Each row of a before or after table is a point. One or more steps were done to the points. Then noise was added and the rows were shuffled. The steps act on how far a point lies along the listed directions, d1 being the first. What was done? A step turns or swaps two directions, mirrors them in a line or flattens them onto one, adds a multiple of one to another, or multiplies one. Angles are multiples of 10 degrees, from the lower direction toward the higher: turns from -170 to 170, lines from 10 to 170 but not 90. Use the fewest steps. Two steps may share a direction if one is a turn and the other turns, adds or multiplies; they go together, in the order done. Otherwise the lowest direction goes first.
(in the rows, 128 means zero)

Directions:
(1): [171 127 111]
(2): [129  82 134]
(3): [145 134 171]
Before (9 x 3):
[[137 120 131]
 [149 122 137]
 [143 144 112]
 [130 113 111]
 [150 128 134]
 [147 132 160]
 [147 152 141]
 [170 144 142]
 [165 206 150]]
After, 9 rows:
[[148 141 181]
 [136 148 109]
 [215 172 162]
 [106 130 107]
 [125 146 152]
 [153 170 165]
 [160 147 151]
 [122 136 139]
 [132 150 146]]
Steps: mirror d1 and d2 in the line at 130 degrees; multiply d3 by 1.6

Directions:
(1): [122  99 127  83]
(2): [145 156 165 107]
(3): [150  93 156 147]
(4): [ 83 125 155 135]
Before (13 x 4):
[[134 127 166 160]
 [137 117 170 118]
 [130 126 168 138]
 [ 90 154 126 132]
 [106  96 102 149]
 [129 183 123 123]
 [144 137  97 174]
 [119 135  58 128]
 [137 203 106 139]
 [142 131 163 152]
 [130 128  88 162]
 [133 122 106 158]
 [122 105 113 163]]
After, 13 rows:
[[160 142 135 114]
 [180  82  91 147]
 [151  90 102 150]
 [128 171  97 135]
 [129 164  89 132]
 [ 93 146 107 131]
 [143 119 137 167]
 [183 134 125 107]
 [176 131 148 109]
 [152 161 147 117]
 [145 150 169 121]
 [165  95 174 117]
 [111 152 104 140]]
Steps: turn d1 and d4 by 70 degrees; turn d2 and d3 by -160 degrees

Directions:
(1): [ 76 139 142 146  85 118 108 136]
(2): [120 159  98 165 135 105 168 112]
(3): [160 108 115 161 111 107 119 176]
(4): [133 169 122 105 110 159 152 168]
(5): [102  88 142 147 140 157 168 144]
Before (8 x 8):
[[174  82 125 127 152 131 124 130]
 [131 150 137 131 124 104 115 117]
 [132 157 118 143  94 126 128 157]
 [ 97  39 174 153 111 130  96 139]
 [125 120 119 162 132 117 152 122]
 [ 92  20 171 118 156 152 110 101]
 [117 143 133 139 105 130 137 136]
 [113 146 135 129 100 138 145 156]]
After (8 x 8):
[[139 127 132 124 101  98  73 120]
 [140 127 128 139 127 138 154 138]
 [145 133 109 154 133 107 138 120]
 [186  63 133  85 169 112  61  84]
 [192  43 145 127 153 118  93 133]
 [106 122 153 141 131 127 142 124]
 [145 135 125 123 125 146 158 159]
 [127 131 127 149 110 146 155 164]]
Steps: turn d1 and d5 by 120 degrees; turn d1 and d3 by -20 degrees

Directions:
(1): [157 147  97  94 165 155 149 133 104]
(2): [122  72  94 146 123 116 150 139  96]
(3): [ 70 140  93 141 147 151 132 117 150]
(4): [118  99 148  86 109 148 170 121 156]
(5): [150 138 120 154 143 105 164 162 172]
Before, 13 rows:
[[108 105 101 109 135 161 166 128 127]
 [101 122 162 118 100 146 140 126 187]
 [135 131 160 121 122  93 173 147 181]
 [154 151 150  92 139 167 137 118 108]
 [ 84 114 132 116 118 142 130 117 160]
 [ 99 124 124 167 112 109 103 110 123]
 [166 144 110 101 135 139  99 128 107]
 [101  82  95 188 131  85 144 157 174]
 [144 149 116 177 162 104 137 149 161]
 [142  84 127 123  97 132 133 109  85]
 [116 101 102 115 138 160 164 118 124]
 [123 143  78 129 170 141 149 144 141]
 [174 116 107 177 155 109 143 167 115]]
After (13 x 9):
[[ 74 116 126 118 122 143 129 116 164]
 [ 84 122 151 113 105 158 146 122 191]
 [188 114 113 172 152 103 142 169 108]
 [ 96 110  94 109 140 160 167 125 132]
 [118 129 155 118 121 101 184 143 190]
 [107  89  94 193 134  80 134 156 165]
 [132  83 126 117  97 138 140 107  89]
 [131 151  79 136 171 136 135 151 135]
 [148 150 150  89 138 172 146 115 115]
 [110 126 125 171 108 100  95 114 117]
 [105 104  96 118 143 164 165 121 129]
 [173 143 115  98 134 141 102 128 106]
 [160 153 121 182 160  96 129 151 153]]
Steps: multiply d4 by 1.3; turn d3 and d4 by -20 degrees

Directions:
(1): [135 135 110 114 137 105  92  64 149  92 145 122]
(2): [111 148  92 160 135 144 174  96 102 139 163 126]
(3): [157 127  91 127 154 108 134 179 149 108 171 126]
(4): [ 59 119 129 132 147  90 141 141 136 108 115  97]
(5): [110 129 123 142 158 143  70 143  73 121 139 139]
Before, 13 rows:
[[ 81 136 117 157 119 143 215 104 107 156 141 110]
 [155 136  98 144 129 134 130 122  96 141 164 134]
 [136 161  89 146 139 145 148 116  95 161 178 144]
 [ 71 151  61 140 151  69 149  39 128  71 178 106]
 [129 133 144 127 134 126  92 150 108 128 119 130]
 [122 148  88 168 124 148 186 130  95 149 160 147]
 [168 111 151 113 123 130 115 164 158 146 135 139]
 [128 133 127 143 130 165 133  94  95 128 147 142]
 [143 130 119 135 134 137 136 153 106 157 132 144]
 [152 113 178 114 112 148 124 149 125 123 101 140]
 [109 148  67 144 137 140 147  69 117 119 178 112]
 [105 144  83 162 157 148 141 122  94 139 178 136]
 [148 113 139 108 140 132  95 183 119 131 122 135]]
After (13 x 12):
[[ 81 104 135 113 142  77 160 182 169 108 121  90]
 [167 135 101 118 138 149  97 106 111 125 161 145]
 [ 91 130 107 140 139 104 128 105 104 121 141 107]
 [ 57 142 108 132 157  91 130 117 122 124 142 105]
 [ 54 118 120 134 163  99 100 125 123 108 134 112]
 [147 142 124 137 134 136 102 137 103 130 143 137]
 [ 83 121 131 146 146 135 150 140 102 119 136 119]
 [172 129 125 137 128 158 156 139 118 120 160 146]
 [128 133  93 131 154 107 129 128 123 127 153 126]
 [ 40 105 197 102  98  91 106 108 119 117  31 115]
 [ 36 115 140 123 128 115 128 115 128 121  92  91]
 [164 135 111 134 126 144 134  91 140 141 170 139]
 [ 67 125  99 138 152  74 145 140 143  93 136 110]]
Steps: turn d1 and d3 by -100 degrees; turn d2 and d4 by 90 degrees

Directions:
(1): [187 141 105 108 134 111 120 124  94 123 129  79 101 155]
(2): [144 128 147 119  98 102 142 127 108 106  81 156  89  81]
Before (9 x 14):
[[108 115 107 155 142 152 128 105 119 127 133 127 154 122]
 [125 148 124 125 136 124 137 148 134 106 121 128 130 136]
 [141 132 116 128 103 109 124 129  65  94  98 129  92 112]
 [127 124 125 146 113 130 145 104 119 162 140 100 137 167]
 [ 84 125 162 148  97 113 135 137 119  87  97 182 114  74]
 [133 140 146 134  86 110 141 122  95  94  71 180 105  70]
 [ 83 134  85 160 194 193 103 134 190 169 210 109 235 186]
 [235 146  76  94 152 114  97 118  68 134 193  17 105 224]
 [ 83  86 191 129  77 113 146 113 145 111  78 192 111  52]]
After:
[[128 144 119 138 120 136 126 122 108 117 125 136 143 129]
 [123 122 136 148 101 125 151 104 117 154 124 119 126 145]
 [114 134 131 142 126 123 120 134 112 101 136 124 127 131]
 [125 118 107 149 133 142 130 105 106 120 120 125 137 114]
 [107 127 113 143 120 132 118 133  91 111 129 131 129 133]
 [123 149 125 125 135 124 137 148 136 107 122 128 132 137]
 [131 120 137 125 115 125 124 123 119 125 153 139 126 132]
 [125  99 149 120 116 125 122 110 133 128 129 112 126 131]
 [146 142 109 133 140 134 124 130 133 124 122 138 147 109]]
Steps: multiply d1 by 0; multiply d2 by 0

Directions:
(1): [111 124 134 157  94 132  90 128 118 117 149  78 110 102  90 107 176  82
 124 123]
(2): [115 162 114 108 108  82 164 142 113 162  77 116 108  93 124 152 119  93
 150 113]
(3): [ 91 156 137 112 132 162 105 122 112  96 132 118  83 165 131 195 123 129
 156 124]
(4): [101 134  92 162 162 119 125 182 123 126 147  96 136 156 153  94  91 111
 161 114]
(5): [125 138 108 137 118 158 123 154 140 105  98  93 127 100 147 147  91 131
  52 155]
Before, 10 rows:
[[172 103 150 141 117 123 145 103 139 160 121 162 171 101 114 101 138 141
  105 138]
 [ 72 165  89 152 146 113 119 165 107 118 127  83  93 148 150 152  77  73
  165 110]
 [157 116 105 126 121  83 149 143 137 170  94 133 145 100 140  90 131 130
  117 130]
 [152  79 116 140 143 123 126 142 150 137 133 118 170 104 143  66 126 132
   83 148]
 [154 108 131 133 114 115 132 130 139 137 127 117 157  86  99  83 150 134
   77 141]
 [154 140 142  87 126 113 163 102 129 138  93 154 124 114 140 176 137 138
  107 140]
 [122 119 136 129 108 153 101 111 123  94 138 117 101 120 119 146 155 136
   90 142]
 [127 135 102 131 105  71 143 167 123 173 124  99 143  90 130  88 116 102
  154 105]
 [121 117  94 174 146 118 113 185 143 112 170 105 136 138 149  80 125 115
  120 136]
 [149  99 132 125 122 123 126 105 152 153 157 161 152  99 105  82 167 143
  113 135]]
After (10 x 20):
[[111 148  89 147 147  84 146 186 129 134 135 115 118 131 151 110 112 103
  156 119]
 [ 81 168  95 125 113 176  94 187 126  87 117  55  97 132 164 194  61 131
   91 138]
 [104 146 106 102 124 101 151 157 121 149  68  91 103  92 147 159 107  91
  123 130]
 [108 153 121 102 104  99 138 121 124 165 113 130 104  83 103 146 155 103
  150 113]
 [109 114  96 178 180 165  94 156 140  85 174 111 146 178 171 104  64 131
  110 139]
 [122 158 141 117  96 127 149 113 116 148  77 124 110  93 116 181 125 107
  121 131]
 [139 104 136 135 108 106 123 110 121 133 146 134 125 107 103  92 175 120
  125 125]
 [102 165 116 111 100 126 134 151 117 124  81  74  95  87 108 166 122 106
   97 133]
 [106 166  96 110 114 157 114 157 130 106  63  85  80 119 163 202  88 136
   81 150]
 [150 130 148 101 119 158 131  99 138 101 111 138 119 118 135 184 139 150
   64 158]]
Steps: turn d1 and d4 by 20 degrees; turn d2 and d3 by 120 degrees; add 1.5 times d3 to d5

Directions:
(1): [168 143 105 170 142 135 135 159 147  91 137 100 145  80 107 108 141 135
  98 149 128 111 127 190]
(2): [121 154 114 124 121 148 118 117 145 106  80 167 159 150 114 135 125 103
 158 101 202 125 119 167]
(3): [179 137 124 110 162 132 140 121 128 126 145 155 146  92 143 122 109 111
 164 181 156 100 101  74]
Before (10 x 24):
[[149 137 123 143 135 129 134 137 131 121 135 115 138 107 135 111 126 128
  119 138 105 118 136 127]
 [138 135 118 138 124 130 131 132 134 117 120 129 130 123 122 130 135 114
  134 131 148 121 113 140]
 [148 118 126 136 150 131 145 140 129 119 160 108 112  99 134 118 132 137
  121 158  93 119 124 122]
 [130 137 124 134 130 136 127 119 123 117 124 142 130 126 130 132 116 116
  129 124 139 123 128 128]
 [165 145 109 132 148 132 133 135 141 111 120 148 144 104 134 114 108 112
  143 156 146 106 116 130]
 [103 133 133  99 120 132 115 103 126 135 106 162 131 157 122 140 118 110
  152 113 158 143 119 104]
 [ 81 125 140  94 112 127 114 106 119 139  99 157 130 168 138 144 126 123
  156 100 162 139 130 128]
 [121 111 143 124 133 112 136 114 121 157 148 127 120 131 140 134 131 140
  124 127  96 133 130  95]
 [152 124 133 100 150 116 141 113 112 149 138 163 136 118 148 133 116 115
  155 165 132 110 113  53]
 [124 136 134 128 131 127 131 134 123 124 128 141 133 130 144 124 122 127
  142 132 119 126 125 126]]
After:
[[ 60 110 167  35 112 120 113  66  96 185  99 201 117 208 172 165 101 108
  209 103 171 147 118  24]
 [118 132 138 124 129 124 130 131 120 131 129 140 128 135 147 126 121 128
  142 129 112 129 127 117]
 [159 136 112 150 135 129 136 143 138 109 133 117 133  99 119 121 137 118
  125 150 139 111 110 146]
 [ 79 114 160  49 117 121 115  70 102 179 114 190 112 191 153 158  98 104
  187 115 147 153 114  11]
 [ 96  93 161  77 124  97 135  97  87 194 149 150  96 164 166 149 117 132
  144 136  76 140 133   8]
 [188 140 103 161 158 125 142 159 143 100 149 109 136  68 128  99 119 130
  107 179 105 100 122 150]
 [135 134 126 133 134 133 130 120 120 120 133 139 128 118 133 130 114 118
  128 133 130 121 126 117]
 [160 144 111 171 136 132 135 156 142 100 136  93 144  89 119 100 138 136
   94 138 100 114 142 174]
 [ 79 104 156 104 111 110 126  96 113 176 128 141 111 176 145 151 130 137
  135  91 100 152 139  86]
 [144 123 114 169 140 134 142 161 141  97 153  81 113  91 113 110 148 148
   87 140  84 123 136 188]]
Steps: multiply d1 by 3; turn d2 and d3 by 60 degrees
